Each row of a before or after table is a point. The points were changed in one or more steps. Then noise was added and the rows were shuffled. The steps act on columns, c1 being the first. Name the steps. A step turns or swaps two columns, mirrors them in a line or flattens them onto one, adds a multiple of one to another, or multiplies or shifts one. Angles are multiples of 10 degrees, from the lower column toward the higher: turns from -170 to 170, lines from 10 to 170 but not 90. Use the fewest steps. Two steps may share a column if one is a turn and the other turns, adds or multiplies; they go together, in the order done. Otherwise the lowest column goes first.

Before (10 x 3):
[[-2.6 -1.3 -0.4]
 [-3.6 -6.2 -2.3]
 [ 6.1  8.0  4.3]
 [-1.4  5.3  3.4]
 [-2.8  0.5  1.4]
 [ 1.6 -2.0  5.8]
 [-7.6 -7.8 -3.9]
 [ 5.3  5.0  2.9]
 [-2.0 -3.3 -2.1]
 [-1.1 -1.3  2.6]]
After, 10 rows:
[[ 2.4 -0.5 -0.4]
 [-3.0 -3.8 -6.4]
 [ 3.4  2.8  4.4]
 [ 3.7  1.2  1.3]
 [ 1.0 -2.4 -4.1]
 [ 6.9  1.7  3.4]
 [ 2.1  0.7  1.6]
 [10.2  2.6  5.0]
 [ 3.2 -1.4 -4.0]
 [10.9  4.3  6.5]]
Steps: shift c1 by 5.0; flatten c2 and c3 onto the line at 60 degrees

Before:
[[ 7.6  3.0  0.0 -1.2  2.2 -7.8]
 [-1.2  4.1 -7.4 -9.4 -5.9  1.4]
 [-3.0 -4.5 -8.7  0.8 -1.4  0.7]
 [-1.3  1.6 -3.4 -0.9 -0.6 -2.2]
 [ 2.5  4.2 -0.5  2.4  0.9 -2.8]
 [-2.5  4.8 -0.3 -1.1  0.6  1.1]
 [ 2.2  0.7  0.8  4.4 -2.4  3.1]
 [-5.4 -3.6 -8.7 -0.5  6.5  2.0]
 [-9.4 -3.4 -2.9 -1.4 11.3  3.2]
 [-7.2  6.1  0.5  2.8  3.3 -6.1]
 [ 5.9  5.6 -3.6 -0.9 -3.5  1.4]
 [ 3.9 -1.9 -2.2 -3.8 -5.7  1.5]]
After (12 x 6):
[[ 1.8  1.9 -3.9 -2.0 -4.7  3.6]
 [-2.1 -4.0 -1.2 -7.6 -9.4  0.2]
 [-2.8  4.5  3.3  2.9 -8.2 -1.4]
 [-0.3 -0.7 -2.3  6.6 -0.7  4.0]
 [-8.9  3.4 11.4  0.7  3.1 -3.6]
 [-2.6 -4.7  0.6  1.0  0.1 -0.9]
 [-1.6 -6.1  2.8  4.7  1.9 -9.3]
 [ 3.6 -5.6 -1.2  1.1 -4.9  5.0]
 [-5.3  3.6 10.0  2.0 -4.3 -1.9]
 [10.8 -3.1  1.9  0.9  0.9 -1.1]
 [ 0.3 -1.6  1.5  1.2 -3.3 -2.2]
 [ 3.9 -4.4  1.2  4.4  0.1 -0.5]]
Steps: turn c1 and c6 by 40 degrees; multiply c2 by -1; mirror c3 and c5 in the line at 60 degrees; shift c4 by 2.0

Before:
[[ -2.6  -3.9   1.7  -3.3  -1.0  -6.1   7.7  -3.4]
 [ -0.9   1.2   0.4   3.2   4.4  -4.4  -0.1   1.4]
 [  1.2  -7.7   5.4  -2.1   0.3   0.1   3.6  -1.5]
 [ -6.9  -0.8   3.2  -1.6  -1.1  -1.7  -4.4   3.4]
 [ -4.4   0.7   0.5   2.0   1.7   0.9   5.2   4.4]
 [  0.4  -2.9  -1.7   1.4  -3.4  -2.6   0.5   6.0]
 [  8.0   4.6   4.2  -3.9  -6.2   3.5   1.4 -10.8]
 [  4.2   4.6   7.0   5.2 -11.2   3.0  -3.7 -10.3]
 [ -4.1  -2.2  -4.3   2.0   1.7   0.4   0.1  -0.8]]
After (9 x 8):
[[ -6.6  -2.2   3.8   2.3  -5.3  -2.8  -3.3   2.3]
 [  7.0   5.7   2.6   0.6 -10.2   3.6   0.2 -11.5]
 [  0.4  -2.8  -0.8   5.7  -7.9  -1.9   1.5   6.9]
 [ -4.0  -0.3   1.0   5.9  -2.1   2.5   4.6   4.0]
 [  2.3  -7.1   5.6   2.0  -3.2   1.8   3.8  -2.2]
 [ -2.3  -4.0   1.7   0.9  -4.8  -2.7   9.4  -3.6]
 [  3.1   5.2   5.0   8.9 -14.9   1.6  -4.0 -11.3]
 [ -3.8  -3.1  -4.0   6.1  -2.5   0.7  -0.1   0.5]
 [ -1.3   1.1   0.3   7.1   0.6  -4.0   1.1   1.3]]
Steps: turn c1 and c2 by 10 degrees; turn c3 and c8 by -10 degrees; shift c4 by 4.0; shift c5 by -4.0; turn c6 and c7 by -20 degrees

Before:
[[-1.2  4.8 -1.2 -3.4 -5.6  1.3  3.2 -0.3  2.9 -2.7  1.6]
 [-6.7 -5.8  1.9 -5.5  1.5  2.6  2.9 -2.7 -1.2 -2.5 -8.6]
 [-4.2 -5.4 -3.9  4.1  6.4 -6.8  4.0  2.7  4.6 -2.9  0.2]
 [-1.5  4.3  0.9  1.5 -3.8 -0.1  3.4 -4.7 -5.1  2.1 -3.5]
 [-0.3 -0.1 -0.5  1.0  3.2  6.1 -6.9  9.9 -2.3  6.6  0.2]
 [-6.8 -6.3 -7.3  3.1 -4.0 -4.8 -1.0  5.0 -1.8  2.5 -7.1]
 [-0.1 -4.5 -6.1 -4.2 -7.6 -7.1 -3.4  0.2  2.9 -3.4 -3.7]
 [-1.7  2.7 -1.0  7.8  0.1  5.9 -1.7 -1.1  5.8  6.6 -0.2]]
After, 8 rows:
[[ -1.5  14.6  -1.0   6.7  -0.4   1.0  -1.8  -0.3   3.0  -2.7   1.8]
 [ -0.1 -13.7  -5.9   8.8   0.1   4.4   1.4  -6.0   3.0   1.9  -3.7]
 [ -6.5 -14.9   2.0   1.4  -5.6   1.4   8.6   2.5  -1.5  -3.7  -8.7]
 [ -6.5 -17.9  -7.3   2.0   4.4  -2.6   5.5  -4.8  -2.1   4.9  -7.1]
 [ -1.5   7.1  -1.3  -4.0   6.4  -4.9  -4.3   7.4   5.9   0.9   0.3]
 [ -0.3  -2.8  -0.3  -3.9  -0.7 -13.0  -6.4   0.6  -2.0   0.9   0.6]
 [ -4.2 -14.0  -3.8  -7.5   0.4   2.0   9.5  -7.3   4.6   2.0   1.0]
 [ -1.5  13.0   0.9   2.8   3.2   3.2  -1.6   3.8  -5.3   1.1  -3.5]]
Steps: multiply c2 by 3; turn c2 and c7 by -20 degrees; turn c4 and c5 by 120 degrees; turn c6 and c10 by -40 degrees; turn c6 and c8 by 130 degrees

Before:
[[ -4.9  -0.7   3.9  -3.0  -3.2   1.4  -3.6   0.5  -6.3   1.1   1.6   1.3]
 [ -4.1   5.3  -2.6   3.6   8.4  -4.0  -2.6   9.0  -4.4   0.5   3.0   2.6]
 [  2.5   5.4  -1.8   0.2  -2.8  -3.3  -1.2  -1.7  -4.5  -3.5   2.0   0.4]
 [ -3.1   0.7   3.6   5.6  -0.2  -6.6   9.9   1.7  -2.6   2.9  -3.0  -1.3]
 [ -9.5   4.9  -2.6  -0.7  -4.1  -5.2  -1.0  -1.5  -7.1   2.6  -3.2  -6.0]
 [ -7.1   3.0  -3.6   1.2  -4.5  -6.4  -2.9  -2.6   4.4   0.0   5.9  -1.7]
 [ -5.4  -9.8  -2.2  -0.2  -1.8  13.9  -2.6  -0.2  -4.9   1.8  -4.5  -8.2]
 [ -0.3  -6.5   3.3   4.7   1.1   1.0  -1.4  -3.6  -2.7  -6.5  -4.1  -2.9]
 [ -4.6   3.6  -3.2  -6.3   6.5   1.4  -3.2  -1.9  -0.3  -0.2  -3.0   3.5]
 [ -7.1   3.5   1.9   1.0   9.7  -4.6   6.9  -2.0   4.8 -10.4   3.1  -4.9]
 [ -5.1   3.6   0.3   3.0  -5.3  -2.2   0.9   2.1  -2.1  -7.2  -3.7   0.5]
 [ -1.2  -8.1  -3.3  -4.2   0.8  -3.1  -3.5   4.3  -4.2   1.6  -4.5  -5.1]
 [ -4.1   6.0   3.9   3.4   0.7  -1.5  -4.1  -1.0   5.5  -3.2   2.0  -4.7]
 [  0.0  -5.5   1.0  -5.6  -5.1  -2.5   4.5   0.4  -1.4   1.6  -4.5  -8.3]]
After, 14 rows:
[[ -9.3   2.9   0.9   2.3  -6.6   1.2   5.8   3.0  -4.4  -4.8   1.3   5.0]
 [ -3.9   2.8   1.4  -5.8  -0.9  -1.3  -1.8   3.7   5.0   2.8   4.7 -12.7]
 [ -0.5   1.8   2.0  -5.5   1.6  -0.5  -2.7  -6.3   4.3  -5.3  -4.4   1.0]
 [ -4.4  -7.9   4.9  -0.2   0.3  -9.4   3.8   7.1  -1.9  -3.6   4.7   8.4]
 [ -3.6   3.0  -3.9   6.9   4.4  -3.9  -5.0   1.4   0.5  -0.3  -0.9   4.5]
 [ -4.4  -1.9   3.3  -3.0  -4.9   3.6   4.5   2.1   5.3  -5.7  -1.1   3.9]
 [ -7.7   2.2  -1.0  -1.3   1.0 -10.5  14.0   1.2  11.5  -1.7   6.3 -12.1]
 [ -3.3  -1.1   3.1  -6.9  -6.6  -3.3  19.4   1.7  -4.1  -0.9  -0.8   2.3]
 [ -6.6   3.7   2.7   2.7  -8.0   0.6   7.4   1.5   1.8   3.7   9.6  -8.2]
 [ -5.2  -2.2   0.8   2.5  11.7   8.8 -23.7  -7.5  -4.9  -3.6  -1.6  -1.0]
 [  2.5   2.0   1.0   1.2  -4.9   1.9   4.5   3.2   0.5  -5.9   0.9   6.7]
 [ -5.1  -0.4  -4.9  -2.5  -0.2   4.3  -5.1  -0.5  -4.2  -4.2   3.6  10.4]
 [ -1.6  -6.7  -1.4   5.8  -2.9  -2.4   0.6  -3.6  -3.2  -2.9  -3.7   0.9]
 [  0.0  -1.7  -5.3   1.5  -5.8   2.8   8.4  -4.2  -2.4   0.5  -4.6  -5.1]]
Steps: add -0.5 times c1 to c11; multiply c2 by 0.7; turn c2 and c8 by 70 degrees; turn c3 and c4 by -120 degrees; add -1.5 times c6 to c7; turn c5 and c6 by -60 degrees; add -1.5 times c9 to c12; turn c9 and c10 by 60 degrees

Before, 11 rows:
[[ -6.4   0.3  -8.1   1.9   2.7   5.5  -3.1  -1.6   0.8  -6.1   1.1  -6.9
   -9.5   4.3   0.9  -0.4  -2.1  -1.9]
 [ -1.1   3.4  -6.1  -2.1  -6.6   0.5  -2.0   0.9   5.9  -6.2   0.9  -2.2
   -9.4  11.5  -4.9  -0.2   3.0  -6.1]
 [ -5.5   0.6  -7.1   0.2  -6.2   1.2  -8.4   2.7   3.0  -5.3   1.0  -0.1
   -7.5   3.5  -4.6  -5.1  -2.2  -2.0]
 [ -6.8   1.3 -11.9  -6.2  -4.1   3.0  -3.4   6.5   2.6  -1.8  -3.3  -8.7
   -4.7   2.1  -2.1  -3.0   2.5  -3.6]
 [ -2.9   5.8  -0.2   0.1   8.5  -4.3  -8.9   0.2   2.4   2.1  -4.3   7.5
   -2.9  -2.6   4.6   4.7  -7.2   3.9]
 [ -1.9   3.2  -6.7   6.1   5.2  -3.2  -6.4   0.1   0.6   1.4  -1.4   4.2
    3.1  -0.1   1.5   6.8  -9.0   1.8]
 [  2.8  -6.1   4.9   6.6  -3.8  -0.5   0.4  -0.5   5.6  -1.2  -2.7  -1.6
    2.1  -0.1  -0.9   0.2  -6.8  -1.6]
 [  2.1  -6.9   1.8   2.8  -0.9  -2.6  -2.1   2.0   4.2  -1.4   3.7  -1.4
    0.9  -4.7  -5.0   4.2  -1.5  -2.3]
 [ -2.5  -8.3   2.8   1.6  -0.9  -2.6  -3.9  -1.4   0.5  -1.8   1.9  -2.1
    4.6   2.4  -0.9  -2.2  -2.2  -6.3]
 [  3.0   4.9  -3.3  -1.3   7.3  -2.6  -5.4  -5.7  -0.2   1.3  -3.2   4.9
   -0.5  -1.5  -2.5   4.4 -11.3   5.6]
 [ -0.5 -10.5   4.6  -2.9  -8.7   0.4  -3.0   4.7   1.6   0.6   2.8  -3.2
    5.9  -0.6  -0.9   6.5  -3.5   2.1]]
After, 11 rows:
[[ -5.7   5.5   1.5  -1.0   5.6   7.3   3.5  -6.1  -0.1   2.0  -1.2   0.3
   -2.5  -6.4  -2.4   4.5 -12.6  10.7]
 [  0.5   2.6  -0.6   5.4   5.7   9.8   3.7   0.1   0.3   1.3  -2.4   1.8
   -7.8  -4.0   2.0   7.4  -8.7  11.8]
 [ -1.8  -7.0  -1.5   2.6  -1.3   6.4  -0.5   1.9   4.2  -1.8   6.5   2.2
    1.7   1.2  -5.1   5.1  -1.1  -5.4]
 [ -0.6   5.6   2.6   0.2   9.3  13.4   5.1  -0.1   1.5   2.0  -1.4   1.5
    0.9  -7.9   5.5   5.6  -8.1   4.6]
 [  8.1   0.6   8.4  -6.0  -1.9  -5.5   6.3   5.4   3.3  -1.6   0.4  -7.9
   -9.2   4.7  -2.9  -3.2   3.0  14.8]
 [  5.3  -0.6  12.4   1.4   4.8 -11.1   7.0  -1.9   1.0  -7.4  -0.4  -3.7
   -4.9   7.0   1.4  -0.4  -2.5  10.0]
 [  3.4   3.2  10.9  -3.0  -6.2  -1.0   2.8   1.2   6.1  -6.2  -8.9  -0.4
   -2.3   7.7  -3.9  -0.9   3.7   2.7]
 [ -1.3  -6.6  -4.2   6.3  -4.9   0.5  -1.0   0.1   5.6  -0.5  -0.2  -3.0
    4.2  -0.4  -0.9   0.3  -7.5  -9.0]
 [  2.6  -8.4  -5.6   1.7  -0.6   7.6   1.4  -1.4  -0.7  -1.5  -0.8  -0.8
    1.3   3.7  -0.8  -2.6  -1.4 -11.6]
 [  7.2   1.0  10.3  -0.1  -4.0   0.6   9.7   2.0   2.7  -6.0  -3.2   1.1
   -3.9   1.3  -4.4  -5.6  -2.0   7.9]
 [  2.6 -10.7  -7.2  -3.1  -8.2  -0.2   3.2   4.8   1.3   0.7   2.2   0.6
    2.1   3.9  -0.6   7.0  -3.6  -4.3]]
Steps: mirror c1 and c5 in the line at 100 degrees; add -1.5 times c3 to c18; turn c3 and c13 by 110 degrees; multiply c6 by 2.5; turn c6 and c7 by 160 degrees; turn c11 and c12 by 50 degrees; turn c11 and c14 by 60 degrees

Before (14 x 20):
[[-1.3  2.5  8.4 -3.6 -7.8  3.1  0.6  0.7 -0.6 -3.8 -3.1 -7.7  2.4  8.1
  -3.7  1.9 -4.3  0.5 -7.5  0.0]
 [ 4.9  4.0  8.0  0.2  0.8  2.0  0.6 -0.7  3.9 -0.4  3.5  4.4 -1.5  5.8
   0.2  4.2  4.2 -7.1  4.0  0.9]
 [-2.7  5.9  3.0  3.2 -3.0 -4.4  2.5 -3.4  4.7  0.0 -2.4 -8.0 -0.5 -1.1
   4.7  1.0  4.2  4.0 -1.3  6.9]
 [ 5.6  2.1  1.9 -5.2 -3.8 -2.5 -2.3 -7.1 -1.1 -3.6  8.4  3.2  1.0  1.7
   7.5 -3.9  4.1 -3.2  4.6 -1.8]
 [ 1.2  2.0  5.8 -5.5  4.0 -0.8  0.2  1.6 -3.5 -3.8 -3.0  5.1  1.5  7.9
  -3.0  4.6 -5.9  1.3  0.9 -0.1]
 [-7.5 -3.9 -3.6 -1.1 -0.1  4.4  4.7 -2.1  5.0 -2.6  4.5  0.9 -6.7  5.1
  -1.5  9.3  3.0  3.0  1.5  3.0]
 [ 5.5 -2.6  5.9 -9.4 -0.7 -0.5  3.7  3.3  0.8 -2.6 -5.5 -6.5 -1.3  8.6
  -0.9  9.4  2.7 -2.5 -5.2 -3.9]
 [ 2.7 -5.8 -3.6  4.4  4.1  0.5  0.7 -0.7 -7.4  7.4 -4.9 -1.9  2.4  3.8
  -1.3 -2.6  5.7  5.8  6.2  6.5]
 [-2.9  3.8 -4.3 -1.6  1.5  5.0 -2.0  3.8  0.3  1.8  0.5  4.0 -8.2 -1.4
   5.1 -4.0  2.3  1.9 -0.9  8.0]
 [ 0.2 -3.0 -1.2  4.5  3.5  2.8 -2.4 -4.4 -6.4 -4.5  0.1 -8.0 -8.0 -4.1
   0.9  3.3 -4.2 -2.5  1.8  8.7]
 [-2.4  3.3 -3.0 -0.9  5.1  1.7  1.7 -3.5  0.9  8.5 -1.3  5.5  1.6 -4.3
  -4.0  2.7 -4.1 -3.3 -4.3  0.9]
 [ 2.6  0.0 -0.2  0.5 -0.1  3.9 -1.7  1.7  1.0 -4.4 -5.2  1.0 -0.4 -2.8
   6.2  1.8  3.0  4.3 -1.5  2.1]
 [ 0.9  5.3  0.5 -0.3  4.5  6.0  3.4 -3.4 -1.1  5.4 -4.2  3.3  0.1 -3.3
   2.8  2.4 -5.9 -6.7  6.6  8.3]
 [-8.1 -2.6  8.0 -5.1 -3.4  0.6 -1.8  3.8  2.1  5.7  4.2 -3.5  2.9  1.6
   7.3 -3.0 -2.9 -3.7 -5.2 -2.0]]
After, 14 rows:
[[ 0.9  5.3  0.4 -0.3 -8.9  7.4  3.4 -3.4 -1.1  2.7 -4.2 -0.7 -0.7 -3.2
  -2.6 -2.4 -5.9 -6.8  6.6  8.4]
 [ 1.2  2.0  5.7 -5.6 -5.4 -0.3  0.3  1.6 -3.4  1.2 -3.0 -2.5  2.5  8.0
   2.2  5.5 -5.7  1.4  0.9  0.1]
 [ 2.7  0.0 -0.2  0.4  1.7  3.2 -1.8  1.7  1.0 -2.6 -5.3 -0.8 -2.5 -2.8
  -5.9  4.4  2.8  4.2 -1.4  2.0]
 [-2.9  3.6 -4.4 -1.6 -2.3  4.0 -2.0  3.9  0.2 -3.4  0.5 -2.7 -9.6 -1.4
  -2.0 -4.0  2.2  1.9 -0.7  8.0]
 [ 5.3 -2.5  6.1 -9.3  2.5  1.5  3.9  3.1  0.9  5.5 -5.4  5.4 -0.8  8.6
   1.4  8.1  2.7 -2.5 -5.2 -3.8]
 [ 5.6  2.1  1.9 -5.2  0.1 -4.2 -2.4 -7.1 -1.2 -4.2  8.3 -4.7 -1.7  1.8
  -7.4  0.3  4.0 -3.3  4.6 -1.9]
 [ 2.8 -5.9 -3.6  4.4  0.4  1.6  0.7 -0.6 -7.5  2.3 -4.8  3.7  2.8  3.7
   0.5 -7.6  5.9  5.9  6.3  6.6]
 [-7.7 -3.9 -3.6 -1.1  1.1  5.9  4.8 -1.8  4.9  3.5  4.4 -0.8 -5.9  5.0
   3.8  8.0  2.9  3.0  1.5  2.9]
 [ 4.8  4.0  8.0  0.3 -6.3  2.9  0.5 -0.6  3.9  2.2  3.4 -3.3 -1.5  5.9
   0.5  2.9  4.3 -7.2  3.8  0.9]
 [-1.3  2.5  8.4 -3.7 11.0  2.5  0.6  0.6 -0.7 -2.0 -3.3  2.7  3.5  8.1
   2.7  4.2 -4.2  0.5 -7.5  0.2]
 [-2.7  5.9  3.1  3.2  8.6 -3.9  2.4 -3.6  4.5  2.3 -2.3  5.4 -2.0 -1.2
  -4.2  0.7  4.3  4.0 -1.5  6.9]
 [-2.3  3.4 -3.1 -1.0 -8.8  4.2  1.8 -3.6  0.9  6.6 -1.3 -2.2  2.9 -4.3
   3.2 -4.8 -4.0 -3.3 -4.2  0.9]
 [ 0.2 -3.1 -1.0  4.4 -0.4  2.2 -2.4 -4.4 -6.4 -1.2  0.0  8.4 -7.8 -4.1
   1.8  5.6 -4.2 -2.4  1.8  8.6]
 [-8.1 -2.5  8.0 -4.9  2.7  1.1 -1.6  3.8  2.1  1.0  4.0  1.3  0.3  1.7
  -7.9 -6.3 -2.8 -3.7 -5.2 -2.1]]
Steps: turn c5 and c12 by 150 degrees; add 0.5 times c18 to c5; turn c10 and c16 by -50 degrees; turn c6 and c10 by -20 degrees; mirror c13 and c15 in the line at 170 degrees

Before (11 x 32):
[[ 0.7  4.8 -8.6 -1.2  3.5  6.5 -0.2  5.0 -0.1  5.2  2.7  5.3  1.6  2.3
  -3.9 -5.3 -6.3 -4.4 -2.1  4.9 -3.2  1.7  2.7 -4.2 -5.4 -3.7  1.6  4.0
   2.1  4.0  2.7 -2.9]
 [ 6.2 -2.3  4.1  6.6  2.0  1.7  5.5 -3.7  2.1 -3.0 -0.1 -3.4  2.8  3.5
  -0.4 -1.0  5.2 -5.4 -1.5 -6.5  5.1  0.9  3.0 -4.5 -6.3  2.4  2.9 -0.7
  -0.6  4.1 -2.1  8.0]
 [-1.4 -4.8 -1.4  3.7  3.7  9.5 -1.0 -3.3  4.5  3.1 -1.2  3.6 -8.7  0.5
  -0.3 -6.8  6.3 -3.8 -1.9  4.7  3.6  1.7  1.4  7.1 -3.7  0.8  2.9  1.3
   3.5  1.7 -0.4 -2.7]
 [-4.2  0.1 -0.8 -2.0 12.8  7.5 -7.6  2.9  2.2 -5.2 -0.8 -0.7 -2.1 -3.8
  -1.7  5.2  0.9 -1.6  3.0 -8.1  1.2 -3.6  0.6  9.1 -4.3  2.5 -4.2 -2.1
   6.9  5.7 -1.0  2.6]
 [ 5.5 -5.5 -1.4 -0.5  2.8 -2.4 -3.1 -2.6  1.1  5.3 -4.6  9.1  0.8  5.3
  -5.0  4.9 -0.8 -1.6  5.4  3.9  4.5 -1.2  1.0 -2.3 -5.0  0.4 -5.9 -7.4
  -3.0  5.9  0.4  3.4]
 [-6.3 -6.0  2.6 -4.1  6.4 -4.3  3.3  4.6 -4.6  4.9  4.5  4.6 -5.1 -0.7
   1.3  2.9 -3.8  2.6 -2.8  1.7  3.9  1.8  7.9 -5.0 -7.1 -0.9  0.6  3.5
  -3.7 -2.0  0.0  4.6]
 [-0.9  3.4 -0.9  3.1  1.9  5.9  4.5  6.2 -1.2 -2.4  7.5  5.8  4.7 -2.7
   4.9 -4.5 -1.3  6.6  8.8  4.0 -2.2 -5.4 -3.4  1.9  3.3  9.2 -3.2  1.7
   3.4 -4.3  3.8 -5.0]
 [-1.6 -1.4 -3.5  0.8  1.7  3.1  0.0 -6.4 -4.4  7.2 -4.6 -0.2 -1.1  0.8
  -4.6 -1.8  6.5  7.0  2.3 -2.1  5.7  5.2 -4.2  0.8  5.2  0.7 -3.3 -9.0
  -2.3 -4.9 -3.1 -3.7]
 [ 6.3  2.6  3.0 -2.2 10.9 -0.8  2.7 -5.6  3.5 -1.2  0.1  6.7 -2.4 -5.0
   3.5 -6.0 -1.8  4.7 -2.3  3.2  1.3  5.7  4.1  5.2 -3.4  3.8  1.4 -1.0
   6.1 -0.8 -2.0 -0.8]
 [-4.1  5.9 -7.6 -3.5  3.5  0.2  0.1 -0.2 -5.9  1.3  4.4  5.8  0.7 -2.9
   3.1 -2.7 -4.8 -3.4 -2.2 -8.1 -4.0 -5.9 -2.4  2.6  1.0  5.8  4.8  1.2
   6.1  2.1 -2.5 -4.2]
 [-1.0  2.0 -8.8 -3.3  2.0  8.5 -6.7 -1.7 -8.5 -5.5  9.1 -3.4 -3.3 -7.9
   1.8 -0.5  7.2 -4.4  2.8 -2.7  5.3 -4.3  5.1  3.9  1.3  8.0  4.1 -0.4
   8.1 -0.4 -3.7 -4.1]]
After:
[[-0.9  2.6 -0.7  2.5  1.3  5.2 -4.1 -6.4 -1.1 -2.7  7.5 -3.8  3.2 -3.4
   7.6 -4.4 -4.1  5.8  8.6  3.9 -1.3 -5.3 -5.4  2.8  5.9  7.0  5.6  3.3
   3.4  1.4  4.0 -1.5]
 [-1.2 -1.8 -3.0  1.2  2.7  3.5  6.4 10.7 -4.6 -4.5 -4.1 -2.8 -1.2  0.7
  -5.5 -0.4 -4.8  6.5  2.3 -2.4  5.7  5.1 -6.6  1.3  3.5  1.0 -0.1  9.3
  -1.9 -6.4 -3.4  1.0]
 [-1.5 -5.1 -1.4  2.8  3.3  9.6  2.5  2.0  5.0 -0.4 -1.2  2.7 -8.9  0.8
   1.7 -6.6  1.0 -4.0 -2.4  4.8  3.3  1.4 -0.8  6.4 -3.6  0.9  3.5 -5.1
   3.2 -5.3 -0.3 -3.4]
 [ 7.0 -2.2  4.4  6.4  2.3  1.5 -4.9  3.8  1.7 -3.6 -0.1  3.0  2.5  4.2
   3.5 -1.7  4.5 -5.6 -1.8 -6.5  4.5  0.0  8.3 -5.0 -6.3  3.2 -3.7 -1.7
  -1.6 -5.4 -1.1  3.2]
 [ 6.2  3.8  2.6 -2.5 12.1 -0.8 -2.6  5.4  4.2 -1.8  0.5  0.7 -1.8 -5.3
   5.4 -5.7  0.1  4.5 -0.8  3.3  1.5  7.3  2.7  5.9 -1.0  2.3  6.5 -4.2
   6.1  2.3 -2.1 -3.7]
 [-7.0 -5.7  2.4 -3.4  6.4 -5.1  2.4 -5.1 -4.1 -5.3  4.1  0.3 -4.8 -0.9
   3.4  3.0 -2.5  2.7 -2.1  2.1  4.6  1.4  8.0 -6.3 -7.1 -1.5  6.0 -0.5
  -2.8  3.3 -0.4 -2.5]
 [-4.1  6.6 -7.7 -3.9  3.7 -0.9  1.0 -1.1 -5.0 -0.9  4.0  4.5  1.2 -2.4
   4.5 -3.3  1.3 -4.0 -1.7 -8.5 -2.9 -5.3 -4.0  2.9  1.8  5.0  5.3 -1.6
   6.2  4.9 -3.5 -0.1]
 [ 0.0  4.9 -8.1 -1.1  4.0  6.7  4.6 -6.1 -0.7 -2.7  3.1  2.3  1.3  1.4
  -3.5 -5.5  4.6 -4.5 -0.3  4.9 -3.8  1.8 -0.9 -4.3 -7.1 -1.7  5.4 -1.3
   1.8  5.9  2.3 -4.4]
 [ 6.0 -4.2 -1.6 -0.5  2.7 -2.6  5.2  6.0  1.3  0.9 -4.9 -6.2  1.3  5.1
  -3.2  4.3  5.9 -2.4  4.8  3.9  4.3 -2.3  4.4 -3.2 -7.5  1.9  8.9 10.3
  -1.8  0.6  0.2  1.9]
 [-4.3 -0.3 -0.9 -2.0 12.3  7.3 -0.9 -1.7  3.0  9.6 -0.2 -4.2 -2.3 -3.9
   0.0  6.2  5.6 -3.4  3.0 -8.4  0.6 -2.6  2.0  9.0 -4.3  1.6 -1.5  7.1
   6.4  0.6 -1.4  1.5]
 [-1.3  1.7 -9.0 -3.9  2.0  9.3 -1.8  1.5 -9.4  8.4  9.6  3.8 -2.2 -8.0
   2.7  0.4 -0.7 -5.1  1.9 -2.4  4.7 -3.9  0.7  3.7  1.8  7.4 -4.5 -1.2
   8.8 -6.8 -3.5 -5.9]]
Steps: turn c7 and c10 by -120 degrees; turn c8 and c28 by 150 degrees; multiply c28 by 2; swap c12 and c27; turn c15 and c26 by -20 degrees; turn c15 and c25 by 20 degrees; turn c17 and c30 by -90 degrees; turn c23 and c32 by -50 degrees
